Every row gives one point. The window is the flat piece filled in between its corners: a triangle in 3 columns, a solid with four corners in 4, and so on. A path goes straight from each point to the next, and from the last back to the first. After which points does the path pass through the window?
In the rows, 128 means zero.

Window (3 x 3)
[[141 143 129]
 [ 99  83 121]
 [188 146 134]]
Path:
(1): [120 117 154]
(2): [103  95 135]
(3): [103  97 107]
(4): [179 132 111]
(5): [171 129 161]
(6): [157 154 146]
(7): [157 155 108]
(8): [ 95  85 106]
(9): [ 82  73 153]
(10): [127  99 163]
(11): [137  99 102]
(12): [106 114  95]
Through the window after points: none

Window (6 x 6)
[[ 78 147 131  94 158 112]
 [ 92 173 192 104 134 109]
 [126 164 155  93 162 118]
 [102 126  83 137  80 160]
 [118  78 124 104 146 131]
 [107  82  90 170 164 152]]
Path:
(1): [119 105  79 158 131 103]
(2): [106 119  91 137  87 125]
(3): [ 91 143 103 117 118 200]
(4): [105 120 130 106 149 163]
(5): [118 108 116 123 131  92]
(6): [109 128  90 134  91 135]
(7): [ 91 126 101 126 104 173]
(8): [105 102 102 132 149 166]
Through the window after points: 2, 4, 6

Window (9 x 9)
[[ 91  82 139 171 145 137 136 121 124]
 [140 107 148 165 173 137 171  72 119]
 [116 184  32 115  92 123  63 133 159]
 [169  99 148 132 150 140 161 149 155]
 [116 130 197 163 135 136 183  99 117]
 [101 128 167 158 174 154 103 103 138]
 [137 129  94 100  85 176 119  91 147]
 [168 116 123  81  91 106 115  97 133]
 [139 114  93  33 114 125 162 112 165]]
Path:
(1): [134 108 139 137 129 114 142  88 174]
(2): [143 112 118 108 103 108 128  84 179]
(3): [155 137 103  60 117 140 125 138  82]
(4): [113 117 152 175 159 149 131 113 100]
(5): [101 111 163 189 133 133 121  97 163]
(6): [118 116 155 147 116 115 144  88 170]
(7): [129 116 151 134 135 140 146 114 110]
(8): [132 125 142 135 136 147 135 121 101]
(9): [112 120 159 167 114 119 145  72 189]
(10): [131 127 107 116 102 124 107 109 179]
(11): [134 138 105  97 118 146 115 139 111]
(12): [141 127 121 111 157 170 153 117  90]
Through the window after points: 2, 6, 12

Window (11 x 11)
[[119 174  71 194 102 133 109 147  79 201 142]
 [162 140 108  93 125 125 115 132  96 108 107]
 [162 119 153 141 101 125 105 148 161 124 133]
 [145 139 102  79  87  76 118 133 135 153 126]
 [107 118 118 159 143 106 177 162 165  86 135]
 [169 204 155 107  70 141 203 107 131 101 120]
 [ 67 155  85 153  71 112 101 101  96 175 143]
 [150 127 157 186 124  97 173 122 132 122 150]
 [121 133 170 176 150 153 130 158 110 192 127]
 [152 131 135 165 166 156 185 115 165 123 127]
 [129 206 146 113 159 124 105 111 154 113 124]]
Path:
(1): [149 132 124 163 120 111 149 128 122 133  75]
(2): [152 136 134 162 124 110 149 139 143 121  96]
(3): [148 139 136 138 139 127 157 142 136 116 152]
(4): [147 148 131 134 121 127 147 128 102 135 195]
(5): [132 152 131 159 106 111 138 133 125 143 106]
(6): [128 172 102 174 106 109 141 129 111 163  78]
(7): [138 164 111 140  99 156 135 144 105 150 208]
(8): [142 117 117 115 112 146 151 146 112 144 195]
Through the window after points: 6

Window (14 x 14)
[[132  97  74 117 191 137 139 162 141 145 151  97  95 149]
 [155 105 108 113 157 166 136 163 114 113  62 105 139 111]
 [135 126  51 125  91  97 110  85 108 197 131  89 107 151]
 [156 140 111 148 105 135 169 160 113 143 175  91 127 122]
 [ 75  53  96 116 117 169 162 131 143 218 144 167  72 154]
 [ 91  94 108 114 130 111 109 165 132 155 138 122 200  98]
 [ 95 149 109  68  97 128 160  75 139 160 168 124 105 128]
 [151 107 156  98 125 140 100 161 125 170 151 193 156 140]
 [113 176 104 151 115  90 114 141 113 168 132 189 113 134]
 [201 143 115 156 134 146  90  54 108  90 100 152 149 157]
 [119 111  87 104  67 151 127 157 133  92 142  98  83  66]
 [102 142 164  97 107 173  65  86 151 129 110 126 140  95]
 [131 159  87 116 113 158  71 112 103 141 125 136 189 131]
 [132 122 111 134 139 134 134  89  40 141 113 119 102 139]]
Path:
(1): [141 106 104 117 128 163 121 112 127 189 157 161 138  87]
(2): [160 144  52 147 133 137 126 108 118 174 148 141 140  80]
(3): [129 120 117 113 105 126 120 126 104 133 125 109 128 182]
(4): [100 119 101  97 101 143 121 151 114 117 144 101  95 175]
(5): [152 113  92 129 122 145 124 124 138 130 130 123 117  57]
(6): [143 129  88 128 121 127 121 108  94 161 127 120 115 113]
(7): [ 87 106 127 115 101 140 136 109  86 121 130  94 107 207]
(8): [105 113 106 109 108 142 112 147 120 146 130 128 135 165]
(9): [113 109 107 120 134 136 128 110 135 176 140 144 142  78]
(10): [146 137  84 129 135 135 114 122 122 165 139 130 134  95]
(11): [113 125 131 102  73 143 108 131  98 132 131 123 157 203]
(12): [129 121 127 112 115 122 113 140 107 145 124 138 124 165]
Through the window after points: 4, 6, 8, 10, 12

Window (14 x 14)
[[137  74 125 111 101  89 100 120 126  86 130 184 170 130]
 [145 114 122 104 157 107 136 110 122 145  93  78 137 142]
 [156 142 132 115  73 108 112 141 161  98 145 137 162 118]
 [149 134 162 116 139 123 155 138 122  62 182 125  62 110]
 [134 136 111 138  93 109 113  89 117 100 189 167 160  91]
 [148 133 210 129  98  89  89  97 156  73 154 160 202 116]
 [133 120 151 156 145  72 200 157 140  84 211 120  66 129]
 [128  93 140 124 115 137 146 152  68 178 110 103 115 150]
 [130  99 138 125 126 119 124 125 129 183 123 135  73 138]
 [149  81 132 127 144 129 115 142 133 130 171  64 111 131]
 [100 130 141 129 100  74 123 131 119  80 199  85  68 117]
 [148 157 142 161 114  94  72 128 133  65 163 160 159 134]
 [148 115 141 162  99  76  93 129 137  68 146 137 154  60]
 [ 80 121 148 113 154 162 116 150 144 156 104  83 142 136]]
Path:
(1): [131 127 148 142  69 129 133  99 155  58 104 117 115 140]
(2): [128  82 140 151  91 109 126 106 146  84 151 115 131 140]
(3): [143 144 135  93 165  88 129 170  98 149 147 156 112 110]
(4): [149 120 141 106 137  84 117 150 109 116 164 145 119 113]
(5): [117  88 136 148  99 113 141 118 136  95 143 125 131 141]
(6): [124 117 139 141 107 109 134 117 132 103 146 118 112 149]
(7): [137 117 147  88 149 109 125 162 122 129 165 125 120 105]
(8): [137 121 144 124 141  74 102 145 111 131 184 154 154  89]
Through the window after points: 2, 4

Window (14 x 14)
[[123 121  78  95 174  78 141 111 173 140 174 145 146 118]
 [123  87 126 148 162 106 171 164 179 107 132 134 143  80]
 [ 82 115  77  73 215 122 147  87  88  58 197 158 198 136]
 [155 117 130 126 126 108 214 149 130 134 132 156  80  84]
 [120 146 134 151  98 107 108 104 108  97 101  93 130 105]
 [147 133 153 120  86 105 109 148 146  97 127 166 146 101]
 [129 151 159 179 130 150 108 131 144  99 158 141  98  91]
 [106 134 154  86 149 185  98  89  86 121  81 141 135 126]
 [158 107  90 148 100 153 170 175 119 167 130 144 129  85]
 [135 199 171  91 107 176 106 109 116 104 115  93 175  90]
 [133  72 150 136 125  79 157 147 128 166 170 135 116  62]
 [165 107 140 179 136  94 194 130 145 166 137 171 148  93]
 [102  85 130 147  96 119 191 115 167 140 160 153 121  99]
 [166 109 103  63 171 198 110  52  87  61 138 111 169 130]]
Path:
(1): [114 125 111 133 130 120 142 101 125 115 140 146 136  37]
(2): [130 109 133 135 136 125 159 129 130 134 148 121 125 132]
(3): [134 121 142 132 144 135 140 140 131 106 163 132 126 124]
(4): [116 143 121 142 141 131 135  98 129 109 129 157 147  64]
(5): [123 125 113 139 133 146 134  95 130  93 104 169 152  33]
(6): [134 142 132 117 127 128 133 127 136 104 137 129 136 140]
(7): [126 119 132 123 152 137 151 126 120 119 148 128 146 127]
(8): [113 119  92 135 154 124 143  90 135 101 137 162 137  33]
(9): [123 118 111 132 131 135 148 108 136 131 127 143 136  64]
(10): [131 130 151 117 134 134 148 139 107 119 159 110 140 169]
(11): [138 119 160 130 114 119 160 170 139 131 154 118 127 147]
(12): [123 131 118 137 138 113 139 107 132 114 128 150 141  60]
Through the window after points: 3

Window (14 x 14)
[[131 181 123 110  48 112 138  66 164 110 171 165  68 163]
 [131 163 142 149 102 147  92  72 147  84 175 149 116 148]
 [153 121 119 139 175 131 192  83  85 156 114 116 128 102]
 [104 140  87 120 130 121 180  97 105 107 142 108 169  94]
 [165 177 138 104  80 128 127 129 176 127 148 124 127 179]
 [133 142  75 141 161 181 178 126 111 112  99  89 107  73]
 [139 128 128  63 109 132  98  63 171  82 166 112  93 122]
 [ 90 135 118 124 171 138 177  80 100  83  62  67 128 108]
 [ 90  96 112 111 153 167 181 112  58 120 137  75 111 127]
 [132 125 150 132 109 125 165 129 210  81 145 143 104 135]
 [132 166 130  86 173 133 163 174  89 123 124 169 103 109]
 [171 154 144 129  68  91 120 114 115  89 163 127  90 122]
 [129  91  81 123 144 152 171 116  73 114  70 136 141 113]
 [105 138 117 127 128  97 125 166 126 181 121 146 101 118]]
Path:
(1): [131 147  92 128 139 122 148 113 113 106 130 129 122 140]
(2): [122 141 146 123 105 145 170 110 131 119 122 127 108 113]
(3): [101 143 139 113 124 159 171  94 109 118 105 105 123 107]
(4): [128 120  83 132 172 109 159 102 102  90 124  96 128 124]
(5): [167 147  69 136 157 110 169 119 109 108 143 104 114 166]
(6): [117 134 168 105 112 151 148  92 131 141 110 136 125  89]
(7): [119 155 162 106  92 168 173 103  89 148 131 118 116  78]
(8): [130 119  75 132 156 113 136 120 138  93 146 127 105 160]
(9): [120 127  81 138 170 113 143 107 124  86 133  91 120 156]
(10): [125 138 165 107  76 156 166 101 135 127 134 172  95  69]
(11): [118 138 144 111 100 145 130 109 144 125 134 137 127 109]
(12): [139 153 112 146 131 122 130 103 135  93 155 130  98 157]
Through the window after points: 3, 5, 11

Window (14 x 14)
[[173 159 145 149 107  87 156 108 179 117 139 117 108 161]
 [168 128  89 106 111 125 183 194 101 102 104 149 140 140]
 [133  97  78 181 192 149 162 173 112 119 154 155 141 147]
 [144 143 171 155 126 129  87 104 113  95 110  76 128 120]
 [105 152 118  64 156  72 121 154 118  87  83 107 162 103]
 [129 152 150 149 101 114 164  91 107 112 127 117 201  86]
 [127 138 120  86 144 137 153 113 100 128  71 165 120  92]
 [156 142 181 145 150  85 203 165 111 110 118 142 104 109]
 [155 170 136 110 133 118  76  95 154 137 198 175 142 171]
 [165 117  94 172 139 123  86 139 137 129  96 126 177 107]
 [ 97 134 135 129 138 126 123 191 132 137  80 128  81 120]
 [151 181 105 155 154 136 131 161 189 110 111 130 130  79]
 [145 109 141 123 163 149 117 131  77 175 128  95 128 147]
 [129 124 142 118 145 120  67 127 199  97 140 106 157  92]]
Path:
(1): [137 134  68 126 116  71 172 149 102 122 132 127  98  82]
(2): [166 125  98 128 121  87 109 121 133 118 174 111 120  89]
(3): [139 148 160 160 145 155 133 130 146 131 103 142 146 162]
(4): [143 159 182 128 154 132 133 148 141 114  91 115 148 144]
(5): [137 140  91 110 107  83 111 122 133 124 141 134 101  75]
(6): [144 148  92 141 126  97 123 150 122 126 120 102 129  93]
(7): [138 123 156 113 175 147 116 144 159  89  76 167 189 143]
(8): [158 133 131 119 135 135 152 167 120 108 100 144 150 139]
Through the window after points: 6, 8
